Each row is a point. Each copy is the shape, with its points in the same order, stretched, turned, moved and blurred by noise. Say if it was mirrored as well.

Shape:
[[-0.37  1.08]
 [-0.59 -1.07]
 [-1.70  1.92]
 [ 4.53  1.65]
 [-0.02 -1.96]
 [-1.47 -0.14]]
Copy 1:
[[ 0.75  1.10]
 [ 1.96 -1.07]
 [ 1.99  1.73]
 [-5.12  1.95]
 [ 1.77 -2.09]
 [ 2.44 -0.26]]
Copy 1 is: mirrored
Copy 2 (6 x 2):
[[ 0.83  0.16]
 [-0.16 -1.69]
 [-0.55  1.71]
 [ 5.11 -1.52]
 [ 0.74 -2.42]
 [-0.71  0.05]]
Copy 2 is: only turned

Shape, 6 rows:
[[-0.62  1.01  5.00]
 [-0.11  2.20 -1.26]
 [ 0.40  0.28 -1.76]
 [-0.84  0.16 -2.38]
 [ 1.59  0.40  0.63]
 [ 1.64  0.27 -2.24]]
Copy 1:
[[-1.32 -4.54  4.46]
 [-2.45  1.54 -1.19]
 [-0.22  1.37 -2.22]
 [-0.46  2.80 -1.71]
 [ 0.02 -1.72 -1.21]
 [ 0.21  1.21 -3.80]]
Copy 1 is: mirrored
Copy 2:
[[ 1.69  5.47  2.50]
 [-0.21  1.55 -2.28]
 [-0.44 -0.15 -0.76]
 [ 0.40 -0.90 -1.73]
 [-0.84  2.15  1.29]
 [-2.11  0.06 -0.73]]
Copy 2 is: mirrored

Shape:
[[-0.47  1.84 -1.17  2.51]
 [ 1.85 -0.79 -0.94 -1.06]
 [-1.76  1.59 -3.12  2.07]
 [-1.56  3.21 -1.26  1.57]
 [-1.57  1.59  1.23 -1.91]
 [ 0.22  3.17 -1.55  0.74]
 [-0.64 -1.42  1.99 -0.61]
 [ 2.79 -2.72  2.64 -1.16]]
Copy 1:
[[-1.30 -1.09 -0.97  2.73]
 [ 2.29  2.72 -1.49 -0.59]
 [-0.61 -2.75 -2.20  2.92]
 [ 0.16 -1.98  0.24  3.49]
 [ 3.44 -0.53  2.17  0.22]
 [ 1.45 -0.18 -0.42  3.52]
 [ 1.58  0.97  0.87 -2.52]
 [ 1.71  4.72  0.27 -3.44]]
Copy 1 is: mirrored
Copy 2:
[[-1.07  2.52  0.75  3.11]
 [-0.38  0.41 -2.35  0.09]
 [-1.05  4.53  0.37  1.26]
 [ 0.59  3.20  1.07  2.89]
 [ 2.53 -0.57  0.75 -0.46]
 [ 0.62  3.14 -0.43  3.17]
 [-0.10 -1.91  1.14 -0.46]
 [-0.91 -3.79 -1.53  0.06]]
Copy 2 is: only turned

Shape (10 x 6):
[[ 1.01 -2.60 -2.35 -0.34  0.91  2.45]
 [ 1.98 -1.50 -2.06  0.50 -2.18  2.13]
 [ 1.98 -0.58 -2.15  0.59  0.46 -1.79]
 [-2.56 -3.76  0.69 -0.88 -1.51  0.81]
 [-0.03  2.00  2.12 -2.17 -1.56  2.16]
 [ 0.88  2.39  2.20  0.52  3.25 -0.18]
 [-2.38 -0.44 -0.95  1.30 -2.79 -1.79]
 [-3.31 -1.32  2.01 -0.70 -1.12  1.37]
 [-0.55 -0.20  1.74  0.13  1.59 -2.49]
 [-3.11 -0.60 -0.38 -1.07 -0.27 -1.10]]
Copy 1:
[[ 0.38 -1.97  4.27 -2.13  1.16 -0.45]
 [-0.18 -0.58  1.90 -1.92  3.34  1.72]
 [ 1.35 -2.30 -0.92 -3.97 -0.89  1.99]
 [-0.97 -3.02  1.21  1.87  2.46 -3.77]
 [-2.26  4.80 -0.53  0.33  0.97 -0.45]
 [ 1.38  1.94  0.19 -0.36 -4.54  2.21]
 [-2.72 -2.71 -2.55  0.92 -0.13  0.01]
 [-2.32 -0.19  0.68  3.33  0.51 -3.12]
 [ 1.45 -1.56 -1.87 -0.19 -3.18 -0.02]
 [-2.59 -1.91 -1.39  0.32 -1.57 -2.98]]
Copy 1 is: mirrored
Copy 2 (10 x 6):
[[ 2.39  2.46 -4.05 -2.36 -0.76 -1.24]
 [ 2.21  0.52 -3.10 -3.60 -2.41  0.29]
 [ 3.39 -2.06 -3.66 -0.88  1.05  0.26]
 [-0.31  0.60  1.70 -3.50 -0.58 -3.98]
 [ 0.54  1.18  2.67  0.37 -2.09  1.63]
 [-0.26 -1.32  0.29  3.73  2.92  1.73]
 [-0.08 -3.85  0.34 -1.03 -1.68 -2.61]
 [-1.21  0.24  3.57 -0.62 -1.14 -3.16]
 [ 0.50 -2.34  1.07  1.03  2.81 -0.96]
 [ 0.94 -1.19  1.19  0.62 -1.10 -3.13]]
Copy 2 is: only turned
Copy 3 (10 x 6):
[[ 3.20  1.65  0.18 -1.89 -2.10  1.58]
 [ 3.77 -0.10 -0.16 -1.55 -2.47 -0.86]
 [ 2.46  3.42 -0.68 -0.10 -1.42 -2.11]
 [-0.82 -0.20  3.80  1.30 -2.87  1.57]
 [ 1.91 -2.51  0.75  2.58  1.53  1.31]
 [-0.77  2.16 -3.02  1.49  2.17  1.71]
 [-1.07  0.06  2.01 -0.68 -1.11 -3.24]
 [-1.58 -1.48  2.97  1.51  0.01  1.83]
 [-2.41  3.05 -0.43  1.98  0.07 -0.62]
 [-1.01  1.10  2.72  0.16  0.06 -0.69]]
Copy 3 is: mirrored
